Every row gives one point. The points of each table are mixes of a few directions, plus a little noise. How many directions does each table use, and how many do they share? Where both have some left over, give the other angles between the two spaces (their principal angles), to ten degrees, smallest first.

First, 7 rows:
0.023; 0.055; 0.079
-0.090; 0.055; -0.129
0.151; -0.157; 0.166
-0.118; -0.105; -0.308
-0.019; 0.146; 0.078
0.071; -0.219; -0.028
-0.016; 0.227; 0.144
Second (5 x 3):
-0.044; -0.017; 0.019
-0.215; -0.086; 0.116
0.370; 0.150; -0.193
-0.039; -0.014; 0.023
-0.080; -0.033; 0.038
Directions: first 2, second 1, shared 0; angles 90

First (8 x 4):
0.112; 0.058; -0.136; 0.128
0.190; 0.331; -0.004; 0.162
-0.036; 0.002; 0.236; -0.065
-0.210; -0.199; 0.123; -0.214
-0.026; -0.077; -0.116; -0.006
-0.013; 0.119; -0.073; -0.021
0.131; -0.167; 0.039; 0.159
-0.148; -0.067; -0.070; -0.144
Second (6 x 4):
0.031; 0.165; 0.086; 0.119
-0.012; -0.037; 0.198; 0.163
0.124; -0.235; -0.166; -0.235
0.251; 0.002; -0.019; -0.058
-0.131; 0.053; 0.003; 0.039
-0.265; 0.048; -0.099; -0.027
Directions: first 3, second 3, shared 2; angles 70

First, 9 rows:
-0.040; -0.045; 0.031; 0.127; 0.096; 0.014; -0.029; -0.024
0.036; -0.337; -0.167; -0.233; -0.047; 0.062; 0.151; 0.004
0.000; 0.186; 0.054; 0.043; -0.031; 0.019; -0.070; -0.225
0.037; 0.294; 0.117; 0.019; -0.050; -0.042; -0.072; 0.229
-0.177; -0.175; -0.047; 0.259; -0.010; -0.218; -0.094; 0.059
0.010; -0.032; -0.033; -0.102; 0.051; -0.226; 0.213; 0.065
-0.035; 0.110; -0.071; -0.102; -0.323; -0.052; -0.136; -0.131
0.098; 0.174; 0.175; 0.065; 0.215; 0.219; -0.019; 0.186
0.065; -0.171; -0.043; -0.093; 0.094; 0.223; 0.068; -0.162
Second (9 x 8):
-0.001; 0.007; 0.169; -0.005; -0.004; 0.336; 0.182; -0.399
-0.117; 0.015; -0.028; 0.068; 0.078; 0.040; -0.032; 0.054
-0.027; -0.144; -0.144; 0.157; -0.011; -0.021; -0.093; -0.035
0.128; -0.109; 0.050; -0.204; -0.018; -0.243; 0.130; -0.060
0.176; 0.269; 0.080; -0.281; -0.240; -0.058; -0.113; 0.240
-0.134; -0.126; -0.058; -0.060; 0.070; -0.130; 0.010; -0.024
-0.104; 0.087; 0.109; 0.062; 0.106; 0.220; 0.093; -0.085
0.065; -0.133; -0.108; 0.251; 0.103; -0.093; -0.003; 0.053
0.023; 0.129; -0.063; 0.012; -0.077; -0.043; -0.169; 0.252
Directions: first 5, second 5, shared 2; angles 30, 30, 90

First:
0.076; 0.007; -0.114; -0.071; -0.088; 0.132; -0.098; 0.011; 0.152; -0.164; -0.085
-0.021; -0.066; -0.108; 0.112; 0.137; -0.110; -0.008; 0.078; -0.148; 0.092; -0.137
-0.092; 0.335; -0.206; -0.095; -0.045; -0.092; -0.157; 0.243; -0.094; -0.018; -0.066
-0.225; 0.068; 0.164; 0.141; -0.279; 0.123; 0.105; -0.115; -0.028; 0.169; -0.113
0.007; -0.077; 0.153; -0.016; 0.135; -0.201; -0.082; -0.021; 0.168; -0.100; 0.246
-0.226; 0.123; -0.011; 0.170; -0.033; 0.260; 0.158; -0.170; 0.079; 0.172; -0.035
0.097; -0.059; 0.091; -0.072; 0.072; -0.053; 0.075; -0.025; -0.078; 0.021; 0.137
0.384; -0.327; 0.032; -0.172; 0.101; -0.060; 0.003; -0.001; -0.053; -0.171; 0.055
Second:
-0.031; 0.061; -0.228; 0.091; -0.037; -0.029; -0.105; 0.033; -0.037; -0.026; -0.010
-0.024; 0.028; -0.007; -0.123; 0.220; 0.012; 0.009; -0.046; -0.109; -0.013; 0.176
0.029; 0.199; -0.110; -0.130; 0.084; 0.073; -0.043; 0.081; -0.042; -0.153; 0.181
0.091; 0.008; 0.016; 0.086; -0.247; 0.102; 0.154; 0.052; -0.074; 0.127; -0.252
0.055; -0.037; 0.221; 0.198; -0.135; 0.099; 0.035; -0.123; 0.176; 0.198; -0.266
-0.002; -0.005; -0.153; -0.169; -0.074; -0.075; 0.006; 0.183; 0.030; -0.243; 0.134
0.005; 0.036; -0.098; -0.207; 0.005; -0.031; 0.030; 0.148; -0.035; -0.211; 0.178
-0.054; -0.033; -0.035; -0.024; -0.027; -0.133; -0.002; 0.106; -0.182; -0.042; 0.041
-0.097; 0.011; 0.527; 0.177; 0.317; -0.075; -0.231; -0.282; 0.194; 0.151; 0.069
0.032; -0.232; 0.007; 0.179; -0.087; 0.082; 0.116; -0.211; 0.162; 0.278; -0.297
-0.002; -0.019; -0.141; -0.079; -0.003; -0.021; 0.039; 0.065; -0.088; -0.056; 0.056
Directions: first 6, second 6, shared 2; angles 30, 30, 40, 60

First, 8 rows:
-0.097; 0.206; 0.019; 0.080; 0.220; -0.020; -0.060; -0.115; 0.068; 0.010; -0.077; 0.001
-0.058; 0.208; 0.053; 0.035; 0.214; -0.050; -0.012; -0.133; 0.152; 0.102; -0.062; -0.025
-0.148; 0.257; -0.042; 0.057; 0.178; -0.095; -0.079; -0.027; 0.103; -0.101; -0.120; 0.040
0.099; -0.129; -0.202; -0.101; -0.293; -0.215; -0.001; 0.201; -0.118; -0.067; 0.011; -0.120
-0.086; 0.059; 0.075; 0.134; 0.133; -0.105; -0.080; 0.140; -0.037; -0.088; 0.036; 0.024
0.124; -0.145; 0.204; 0.052; 0.081; 0.085; 0.063; -0.077; -0.030; 0.259; 0.151; -0.080
0.131; -0.225; 0.132; -0.181; -0.206; 0.153; 0.190; 0.016; 0.152; 0.131; 0.108; 0.084
0.034; -0.233; -0.239; -0.077; -0.327; 0.246; -0.021; -0.005; -0.289; -0.246; -0.047; 0.075
Second:
0.035; 0.149; 0.039; 0.056; 0.123; 0.111; -0.180; -0.070; 0.033; 0.029; -0.053; 0.033
0.031; 0.290; -0.029; 0.217; 0.065; 0.251; 0.062; -0.334; 0.016; 0.023; -0.125; 0.208
0.148; -0.083; 0.075; 0.109; -0.112; 0.107; -0.168; 0.026; -0.092; -0.043; 0.035; 0.034
-0.241; -0.071; -0.144; -0.102; 0.022; -0.041; 0.434; 0.021; -0.077; -0.025; 0.037; 0.053
0.057; -0.044; -0.082; -0.066; -0.039; 0.348; 0.088; -0.218; -0.110; 0.093; -0.026; 0.076
-0.038; -0.406; 0.252; 0.043; 0.113; -0.097; 0.128; 0.110; -0.150; 0.122; 0.262; -0.194
0.044; -0.080; 0.062; -0.092; -0.021; -0.206; -0.030; 0.021; 0.125; 0.080; 0.016; -0.177
-0.056; 0.017; -0.208; -0.176; -0.156; -0.065; 0.055; 0.156; 0.005; -0.136; -0.065; 0.048
0.080; 0.054; 0.188; 0.142; 0.008; -0.400; -0.006; -0.114; 0.279; 0.096; -0.004; -0.183
-0.095; 0.014; -0.116; -0.134; 0.000; 0.009; -0.130; 0.280; -0.075; -0.149; -0.010; 0.053
0.022; 0.153; -0.028; -0.006; 0.017; -0.003; -0.240; 0.111; 0.041; -0.095; -0.070; 0.044
Directions: first 5, second 6, shared 3; angles 30, 80

First:
-0.001; 0.000; -0.001; 0.000; -0.002; 0.000; -0.001; 0.000; 0.001; -0.002; 0.001; 0.000; -0.001; 0.001; 0.000; 0.000; -0.001; 0.001
0.257; -0.154; 0.225; -0.070; 0.515; 0.013; 0.110; 0.101; -0.347; 0.387; -0.205; -0.056; 0.216; -0.114; -0.047; -0.130; 0.302; -0.324
0.207; -0.125; 0.182; -0.057; 0.416; 0.011; 0.089; 0.081; -0.281; 0.312; -0.166; -0.046; 0.174; -0.092; -0.039; -0.105; 0.244; -0.262
-0.245; 0.148; -0.215; 0.068; -0.490; -0.013; -0.105; -0.097; 0.331; -0.369; 0.196; 0.054; -0.206; 0.109; 0.046; 0.124; -0.289; 0.309
0.067; -0.040; 0.058; -0.018; 0.134; 0.003; 0.029; 0.026; -0.090; 0.100; -0.053; -0.015; 0.055; -0.029; -0.012; -0.034; 0.078; -0.084
-0.142; 0.086; -0.125; 0.039; -0.285; -0.007; -0.060; -0.055; 0.192; -0.214; 0.113; 0.031; -0.119; 0.063; 0.027; 0.072; -0.167; 0.179
0.014; -0.009; 0.013; -0.003; 0.028; 0.001; 0.006; 0.006; -0.019; 0.021; -0.011; -0.003; 0.012; -0.007; -0.003; -0.007; 0.017; -0.018
-0.080; 0.048; -0.070; 0.022; -0.160; -0.004; -0.034; -0.032; 0.108; -0.120; 0.064; 0.017; -0.067; 0.036; 0.014; 0.041; -0.094; 0.101
-0.114; 0.069; -0.100; 0.031; -0.229; -0.006; -0.049; -0.045; 0.154; -0.171; 0.091; 0.025; -0.096; 0.051; 0.021; 0.058; -0.134; 0.144
0.036; -0.022; 0.032; -0.010; 0.073; 0.002; 0.016; 0.014; -0.049; 0.055; -0.029; -0.008; 0.031; -0.017; -0.007; -0.018; 0.043; -0.046
Second, 11 rows:
0.226; 0.068; 0.102; -0.087; 0.134; -0.135; 0.081; 0.125; -0.032; 0.056; -0.039; -0.181; -0.234; -0.166; -0.085; -0.145; 0.028; -0.037
0.014; -0.179; 0.165; -0.205; -0.137; 0.060; -0.109; -0.052; -0.027; 0.399; -0.048; 0.060; 0.168; 0.002; -0.124; 0.135; 0.229; -0.157
0.006; 0.164; 0.064; 0.077; -0.012; -0.005; 0.200; -0.079; 0.101; -0.118; -0.143; -0.336; -0.183; 0.092; -0.150; 0.169; -0.126; 0.135
0.024; -0.191; 0.203; -0.186; -0.157; 0.077; -0.082; -0.022; 0.003; 0.350; -0.114; -0.062; 0.145; 0.061; -0.113; 0.130; 0.336; -0.162
0.021; 0.071; -0.023; 0.068; -0.045; -0.043; 0.052; 0.074; 0.106; -0.236; -0.024; -0.192; -0.184; 0.046; 0.057; -0.079; 0.025; 0.089
-0.193; -0.050; -0.209; 0.090; -0.023; 0.072; -0.147; -0.072; -0.053; -0.091; 0.175; 0.408; 0.239; 0.025; 0.178; -0.019; -0.155; 0.025
0.006; -0.120; 0.177; -0.122; -0.099; 0.078; -0.004; -0.073; -0.003; 0.296; -0.138; -0.099; 0.120; 0.075; -0.143; 0.186; 0.211; -0.107
0.025; 0.062; -0.065; 0.141; 0.139; -0.027; 0.077; 0.085; -0.004; -0.266; -0.023; -0.103; -0.089; 0.030; 0.127; -0.140; -0.003; 0.049
0.009; 0.000; -0.106; -0.087; -0.115; -0.088; -0.157; 0.062; 0.026; -0.003; 0.209; 0.239; -0.068; -0.158; 0.064; -0.145; -0.099; 0.017
0.024; 0.111; -0.044; 0.093; 0.114; -0.030; 0.095; 0.002; -0.007; -0.148; -0.009; -0.074; -0.096; -0.016; 0.006; -0.028; -0.142; 0.071
-0.159; 0.067; -0.258; 0.220; 0.195; 0.042; -0.014; -0.068; -0.113; -0.250; 0.146; 0.344; 0.179; 0.010; 0.201; -0.067; -0.310; 0.079
Directions: first 1, second 5, shared 1
